Each wall is flat, endless, passes through zero and stands at right angles to its row. A trip goes straight from one point to another. Which walls does it cross, in order?

Walls:
(1): [3.5 1.9]
(2): [ 1.8 -0.4]
(3): [7.4 3.3]
(4): [-2.3  3.1]
Trips:
[-0.7 -1.2] to [-0.2  3.5] -> 4, 1, 3
[1.3 7.5] to [1.3 1.7] -> 2
[ 1.9 -4.8] to [-7.6  3.4] -> 2, 4
[-1.7  1.8] to [-3.7  5.2] -> none
[-2.8  1.8] to [ 2.8 -2.8] -> 4, 2, 3, 1
[ 2.1 -0.8] to [1.4 9.6] -> 4, 2

Walls:
(1): [-0.6 -5.8  1.1 -5.3]
(2): [ 3.1  1.4 -3.1 -4.7]
(3): [ 2.8 -2.7 -4.3 -2.0]
(4): [ 2.1 -1.7  2.3  6.9]
(5): [1.9 7.1 0.5 1.8]
Trips:
[ 7.1  0.1 -8.1 -6.7] to [-0.5  2.9 -2.1 -4.3] -> 5
[-1.6  1.7 -1.0 -0.6] to [ 1.3 -2.8 -3.1 -0.7] -> 3, 5, 1
[-7.9  3.8 -0.2 -0.7] to [-3.2  0.3 -0.9 -3.9] -> 1, 5, 2, 3
[  3.4  -5.4 -11.0  -1.6] to [ 4.8 -0.5  0.5  1.4] -> 4, 1, 5
[ 0.9  2.9 -4.6 -3.3] to [-4.6 -1.1  5.8  6.2] -> 3, 2, 4, 5
[ 0.9  3.5 -1.3  0.2] to [ 3.2 -2.3 -5.3 -5.1] -> 3, 1, 5

Walls:
(1): [ 1.9  1.8 -3.3  3.7 -3.2 -1.9 -2.1  1.1 -2.8]
(2): [ 5.8  0.9 -4.1  2.3 -2.0 -2.9 -0.1 -1.6 -1.5]
(3): [ 4.7 -2.6  0.0  2.8 -5.6 -2.3 -2.3 -4.7  0.9]
(4): [-0.5  4.6 -4.3 -3.1  8.6 -1.0  2.7 -0.9 -0.4]
(5): [ 1.5  1.3  3.4 -6.4  0.8  0.6 -1.1 -4.5 -1.0]
(6): [-1.9 -1.2  0.1 -1.6  4.1 -1.9 -0.8  3.1 -2.9]
(7): [ 3.1 -0.7  2.6  4.6  2.8  3.0  0.5 -0.4 -7.1]
Trips:
[-1.7 -1.3  1.3  7.7  1.5 -0.3  1.4 -4.1  7.2] to [ 1.0 -4.8  5.1  3.2 -5.3  0.7 -0.2  7.3 -3.3] -> 7, 1, 6
[ 0.2 -6.9  3.4 -4.0 -6.2  1.2 -5.3 -5.3  3.7] to [ 0.6 -3.9 -1.5 -8.5  3.0 -0.5 -3.6  8.3 -6.4] -> 6, 3, 4, 7
[-2.8  1.9 -2.3  5.6  4.7 -0.7 -1.8  2.6  4.9] to [11.5 -4.0 -0.8  4.3  5.9 -5.0 -3.5 -0.4 -2.8] -> 2, 7, 3
[ 3.1  1.0  0.6 -4.4 -3.1  4.3 -8.4  1.5 -7.4] to [-7.4 -5.8  0.4 -2.4 -0.5  0.1 -2.4  2.3  2.1] -> 2, 3, 7, 1, 5

Walls:
(1): [ 3.2 -3.7  7.3  4.8  0.2 -2.5 -2.5  2.9 -1.0 -3.8  0.4  3.8 -3.0  6.1]
(2): [-3.6  3.3 -5.1 -2.9  0.8  1.6 -2.2 -3.8 -0.4  4.9 -2.7  3.3 -3.0  6.2]
(3): [-1.1 -1.8 -3.9 -2.3  2.4  1.9 -2.2 -2.1  3.2  0.9 -1.0 -1.7  0.4  3.1]
(4): [-3.7  0.0 -2.6 -0.7 -5.9  4.6  2.1  3.2 -2.5  1.6 -2.4 -1.8  5.9  4.4]
(5): [-6.5 -0.5 -3.1 -3.6  0.7 -5.9  5.3  4.6 10.5 -4.6  6.8 -1.4  0.0  1.0]
(6): [ -3.4   3.5   5.7  -3.8  -4.0   1.2  -2.3  -3.8  -4.0   3.8   1.1   1.3
   3.1 -11.0]
(7): [ 6.3  2.8 -1.3  4.1 -0.2  3.7 -0.1 10.5 -4.9 -6.7 -3.6 -1.5  7.3  0.9]
Trips:
[-4.7  0.9 -0.6 -0.9 -4.4  5.2  3.7 -4.7 -2.4  3.7 -2.1 -8.4  0.1 -0.7] to [-6.5 -3.0  3.4  0.3  1.1  2.8 -0.6 -6.6  2.1  1.8  2.3  1.9 -5.0  1.7] -> 4, 5, 1
[ 2.9  0.7  0.2 -3.2  1.2 -4.4  0.3  1.9 -6.0 -2.7  5.1 -1.9 -8.0  3.0] to [-1.0  2.2  4.1  5.7 -2.9  0.8  0.9  1.9 -0.6 -4.8 -5.8 -1.3  2.9 -7.5] -> 7, 5, 6, 4
[ 6.0 -5.8  6.2  3.3  4.3 -2.8  2.3 -1.0  0.8  1.2  4.0 -3.7  2.6  0.2] to [-0.6  0.0 13.4  7.1 -0.5  4.8 -0.7  2.0 -5.5 -5.5  1.8  8.2  1.2 -0.9] -> 6

Walls:
(1): [ 5.3  9.9 -4.8  2.5 -5.8  1.4  2.0  3.2 -3.2 -0.5 -1.1 -3.2  0.8 -3.5
 -0.4  3.1 -1.7  2.4 -9.5  4.2]
(2): [-2.0 -3.8 -4.6  1.1 -4.9 -1.7  0.6 -1.4 -4.5 -1.0  1.0  0.6 -3.7 -2.5
 -5.0 -1.8  4.3 -2.7  1.4 -3.4]
(3): [ 0.1 -6.3  6.3  7.7 -3.6 -0.2 -2.6 -2.0  6.3  0.1  1.1  2.1  0.8 -1.3
 -4.6  1.4  4.8  9.7 -0.9  0.1]
(4): [-7.2  4.4  0.9 -3.1  2.5  6.4 -4.4  0.1  5.0  3.9  0.7  2.7 -6.4 -6.2
 -3.7 -0.3 -2.2  0.9 -0.2 -0.2]
(5): [-1.5 -0.6 -0.2  5.8 -2.1  2.5 -5.9  4.6  2.5 -3.0 -1.9 -0.6 -3.5 -0.9
 -2.6  1.6 -1.6 -3.6  1.7  2.6]
Trips:
[-2.0 -0.6  1.2  4.3 -4.7 -1.0 -1.3 -5.2  0.1  7.1  0.0 -0.4  6.5  2.0
  2.8 -3.2  6.9  6.3  1.4  1.0] to [-0.9  3.2 -4.5  1.3 -5.0  2.7 -2.7 -3.1 -1.4 -2.5 -4.0 -6.6  0.8  7.2
 -3.5  3.5  0.3  0.9  0.4  0.5] -> 1, 5, 3
[-0.5 -3.6  8.2  3.3  2.0 -5.1  2.3  1.7 -0.8  2.3  0.0  6.9  3.8  9.4
  1.7  1.3 -4.7  3.4 -5.7  4.6] to [-5.7 -4.2 -2.7  4.4  4.8 -5.7 -2.4 -7.7  2.9  3.8  3.6 -4.6  1.6  1.3
  1.2 -3.7 -1.7  1.4  1.2  3.6] -> none
[-1.7  1.2  3.2 -4.2  3.6 -5.8 -2.6 -4.1 -4.4 -0.3  6.4 -4.3  1.5 -6.0
  3.6 -2.6 -3.0 -3.3  0.1  3.2] to [-6.7  4.7 -1.9 -6.9 -2.0  1.5 -5.4  4.1  0.7  2.4 -3.9  0.0 -3.5  0.6
  6.3  7.9  0.3 -4.2 -3.1  3.8] -> 1, 5
[-3.2 -7.9 -5.7 -4.9  1.7 -4.7  5.4 -5.4  1.2  7.9  5.1 13.0 -6.4 -3.9
  0.4  2.4 -4.6  1.2  4.3 -2.6] to [ 1.3  6.9 -4.7 -2.0  3.6 -6.6 -2.8  2.3 -0.4  2.0 -0.3 -0.8  5.3 -1.1
 -4.4  5.1  0.7  0.7  0.6  1.3] -> 1, 2, 4
[-1.3  7.9 -0.3  2.3 -2.9  9.5  0.3  1.3 -2.4 -0.5 -0.2 -1.5  1.1  5.2
 -1.9 -0.8 -4.9  1.6 -0.2  0.6] to [ 1.6  0.1  2.3  1.3  3.7  6.7 -5.4  5.4 -2.1 -2.2 -5.0  2.0 -4.9  1.4
  2.7 -2.6 -3.6  0.3  1.2  1.4] -> 1
[ 2.8 -0.4 -5.8  2.9 -3.8  3.4  3.3  5.4  4.3 -0.1  2.4  5.9 -7.4 -0.5
 -6.8  0.9  2.0 -3.3  0.5  3.6] to [ 0.2 -1.1 -3.7 -0.9 -0.1  2.1  1.1 -2.8  1.7 -6.5  4.0 -5.4 -1.2  0.8
 -1.9 -2.9 -0.8 -3.5 -1.2  4.5] -> 3, 4
[ 4.1  7.0 -4.6  3.0 -3.0 -5.3 -0.7  3.5 -4.4  3.5 -4.4  3.2  0.6 -1.1
  0.5 -2.1 -7.3 -3.0 -2.8 -2.3] to [ 1.3  1.4 -6.3 -1.2 -2.9 -5.8  0.1  0.5  1.0  8.4 -4.3 -3.3  1.7  2.6
 -1.4 -2.1 -4.7  1.7  0.8 -2.9] -> 5
[ 1.6  3.8  5.0  4.3 -5.3  4.6 -2.3 -1.0 -1.5  5.5 -7.4  0.7 -7.0  2.6
 -4.5  4.5  6.5 -2.2  2.3 -3.9] to [ 0.5  1.0 -3.8  5.2  0.3 -0.5 -2.9 -1.1 -3.5  2.0 -1.9 -3.0 -2.1 -5.7
  0.0 -1.8  6.2  2.7  2.0 -3.2] -> none

Walls:
(1): [-5.9 -3.5  4.2 -1.0 -4.8  5.0  1.9 -4.7  0.2  4.2 -5.1 -4.2  8.3 -4.5
 -1.6 -3.3 -3.8 -1.2 -2.2  0.3 -0.1  5.6 -1.6 -2.0 -4.9  1.3 -3.7 -7.1
 -1.0  2.6  3.1 -2.4 -0.5 -2.0  4.1  1.4  0.9 -3.9 -2.8  2.3  1.5  3.0
 -6.2 -1.0  6.5 -0.8  7.4 -2.1]
(2): [-0.1 -4.9 -3.0 -4.4 -3.4  2.7  1.3  1.7  0.4 -0.4  8.2 -1.4  0.9 -2.2
 -4.3 -1.9  1.5  3.2  0.2 -1.4  5.5  0.8  1.5 -0.4 -0.5 -0.7  1.0  3.1
  0.0  2.6 -1.2  2.3 -1.9 -0.4  0.8 -0.3  2.8  2.0  3.0  0.8  4.9 -0.1
  4.9 -3.2  1.3 -3.4 -1.8 -2.3]
(3): [-0.6  0.2 -4.6 -1.7  0.5  2.6 -3.3  0.7  5.1  4.8  2.3 -2.9  1.9  0.1
 -7.8 -6.3  0.3 -1.9 -0.5 -4.6 -4.5 11.3 -0.9  3.5  4.6 -4.3  0.3  2.0
  1.7  0.6 -9.1  0.3 -4.5  2.7 -1.1  1.5  1.7 -3.1 -8.3 -5.3 -0.8 -4.1
 -1.8  0.1  0.5  2.6  5.2  2.7]
(4): [ 0.1  0.1  3.4 -0.1 -0.8 -1.0 -3.9 -6.4  3.2  5.1 -2.4  2.4  9.3  7.6
 -5.7 -2.5 -2.2 -2.5  7.6  4.0 -3.2  3.1  4.7 -3.8 -7.0  4.8 -7.7 -4.8
 -5.4 -3.0 -3.5  2.1 -1.3  2.9 -0.8 -5.6  1.2 -1.6 -8.6 -1.7  3.5 -0.6
 -8.0  6.3 -2.1 -4.8 -2.9 -1.9]
(5): [-1.4  1.1 -7.6 -3.6 -0.3 -4.4 -0.1 -2.4 10.6  0.6 -6.4  5.6  2.4 -5.5
 -2.5  1.1 -1.4  3.8 -5.7 -6.9  0.2 -2.9 -7.7 -0.7  2.3 -0.1  0.2  0.3
  3.2 -3.7  3.0 -4.0 -6.5 -0.6  2.1  0.2  2.6  3.0  2.1 -0.8  1.9  6.4
 -1.8 -1.5  1.4  0.9  3.3  0.2]
(6): [-4.1  2.1  1.5 -2.7 -0.6  1.1 -2.2 -0.2 -3.4  8.8 -9.3 -1.2  2.0 -0.7
  5.1 -3.6 -6.0  0.9 -1.4 -6.7 -3.2 -0.2 -3.3 -3.4 -2.2  1.9 -4.5  3.5
 -3.4 -0.9  1.0  8.4  2.0 -9.2  2.8 -0.2  2.2 -2.0  4.5 -0.1  1.3 -1.6
 -4.1 -0.9 -0.6  0.4 -2.1 -0.2]
(7): [ 1.7 -0.1 -5.8 -2.5  0.3 -1.2 -0.7 -3.1 -0.5 -2.9 -2.1 -2.8  0.1  7.4
  7.4  3.2 -0.7  3.2  0.3  9.2  5.9 -1.6 -3.0 -2.5  0.7  0.4  3.1 -2.0
  5.3  1.5  1.6 -4.6 -3.2  1.3  2.3 -0.8 -0.8  0.5  3.3  7.5  2.2 -2.3
  4.5  1.0 -2.6 -1.5  0.2  4.0]
(8): [ 2.5 -0.2  4.0 -0.3 -3.0  3.3  4.7  3.0 -3.3 -3.4 -2.3 -2.5 -5.1  3.5
 -5.3 -0.5  4.0 -1.2 -5.3 -1.7  5.1 -2.0  0.0  1.3 -1.5 -1.6 -5.8 -0.7
 -3.7  3.9 -3.6  2.0 -0.8 -3.1 -0.2 -0.2  4.1  2.1 -2.4 -2.1  1.4 -2.0
  1.8  0.4  2.0  1.9  2.4  5.2]
(9): [ 1.9 -7.2 -5.5 -5.4  2.8  5.1  8.1  0.9 -1.9  0.5  0.3  3.2 -0.9  1.4
  0.0 -1.3 -7.8  1.3 -0.6 -3.0  2.9 -6.6  5.0 -0.3  0.3 -1.8 -3.4  6.4
  0.8  3.0 -0.7 -6.4 -4.9  2.9 -2.9 -3.1  0.2 -3.1 -3.0 -1.2  7.3  0.6
 -1.6 -3.8 -5.6 -5.0  3.5  4.6]
Trips:
[ 2.6 -4.0 -1.6  5.4 -4.8  2.9 -1.6 -2.0  7.2  7.9  6.2  0.8  1.8 -1.2
  5.6  4.4 -4.7 -1.1 -0.6  1.7 -4.0 -6.0 -6.4  6.3 -3.8 -4.4 -7.0  1.2
 -3.2 -0.2  4.4 -6.1 -4.2 -1.2 -5.8  1.8  5.1  4.8  1.3 -1.6 -1.4 -6.6
  1.4 -8.8  5.1  0.1 -2.1  2.6] to [-0.1  3.3 -4.4  2.8 -0.6  8.3 -7.3  3.7  0.2 -2.6 -3.7  4.4  5.1 -2.9
  6.1 -2.5 -5.8  2.4  0.8 -2.0 -2.1  0.9 -6.8 -1.1 -1.2 -3.1 -4.0  4.8
  1.4  1.4  2.8  1.5  0.6  5.1 -2.3  0.0 -2.4 -1.7 -1.9 -0.5 -0.3 -0.2
  4.4  2.7 -3.6  3.1 -2.7  1.9] -> 7, 3, 2, 1
[ -0.4  -2.8   6.9   4.1   9.0  -1.1   1.4   0.8   0.0   3.6  -0.1   1.0
   4.8  -0.8  -1.5  -2.0 -10.6   1.7  11.0   3.7  -6.5   8.0   0.4  -0.8
  -0.8  -5.3  -2.6  -0.7  -2.8  -4.8  -1.5  -2.1  -2.4   2.1  -5.5   0.1
   4.0  -3.3  -5.7   3.4  -0.2  -0.2   3.5  -7.3  -2.8  -2.5  -1.0   3.1] to [ 1.6  0.4 -2.1  3.1  8.5 -3.4 -8.3 -1.1 11.0  0.1  1.4 -1.5 -5.3 -5.2
  3.5  4.3  4.4 -5.7 -5.3 -5.5  4.8 -0.8  1.6 -2.0 -3.0 -1.8  1.0 -7.4
 -6.1  6.8 -1.9 -5.7 -4.3 -7.6  0.3 -4.1  5.5 -2.0 -2.6 -1.2  9.4 -5.5
  1.5  2.4 -2.8 -1.9  2.7  2.8] -> 6, 5, 8, 7, 1, 2
[ 9.5  2.7 -6.5 -3.1  0.7  3.8  0.2  4.3  0.3  7.7 -0.7  2.1 -6.5 -2.4
 -9.7  3.5  5.3 -1.1  0.8 -6.9 -5.1 -1.1  1.2 -0.7  2.4 -3.9 -0.4 -4.0
 -5.4  2.8  8.1 -6.8  1.5  0.3  4.3  1.2  4.0 -0.1  0.5  4.2  1.3  3.5
  1.9 -5.5 -1.4  8.3  1.0  3.6] to [-0.4  0.0  1.7  0.5  0.0 -2.2  6.0 -3.1  2.9  1.7  8.4  6.3 -2.7 -7.0
 -4.9  3.2  1.7  1.7 -2.6  1.7  7.6 -1.4  2.6  0.3  2.9 -3.6 -1.8  4.8
  3.3 -1.1  2.7 -3.0  1.1 -4.9 -4.0 -2.2 -1.4 -1.9 -2.9  1.9  2.1  5.4
  0.2  5.9  2.5 -1.2 -1.4  0.6] -> 3
[ 14.1   0.5   0.2  -1.9  -2.1  -2.9   1.7  -4.2   1.1   1.6  -4.0  -5.0
   1.3  -2.3   1.5   5.9  -5.8   3.7  -3.5  -3.8  -2.7  -4.8  -0.4   3.3
   3.1  -1.1   1.0  -3.8   0.5   0.1   2.5   6.4  -1.6  -1.4   2.1  -2.7
  -3.4 -10.2   1.2  -4.6   9.6   2.0  -0.3  -0.6  -0.1  -5.6  -6.6   5.2] to [  7.6  -3.1   0.5  -0.9   4.2  -1.7  -5.1   6.1  -1.5  -1.1  -0.7   5.1
  -1.4   5.2  -2.8   6.3  -0.2   1.9 -11.7  -1.3  -2.6  -4.9   2.9  -1.5
   5.6   2.9  -4.2   2.7  -0.7   3.7   1.5   0.7  -5.0   0.5   1.3  -0.7
  -3.0   5.3  -2.7  -0.1   5.6  -2.7   4.7   2.0  -6.2   3.1   0.7  -1.3] -> 8, 4, 2, 6
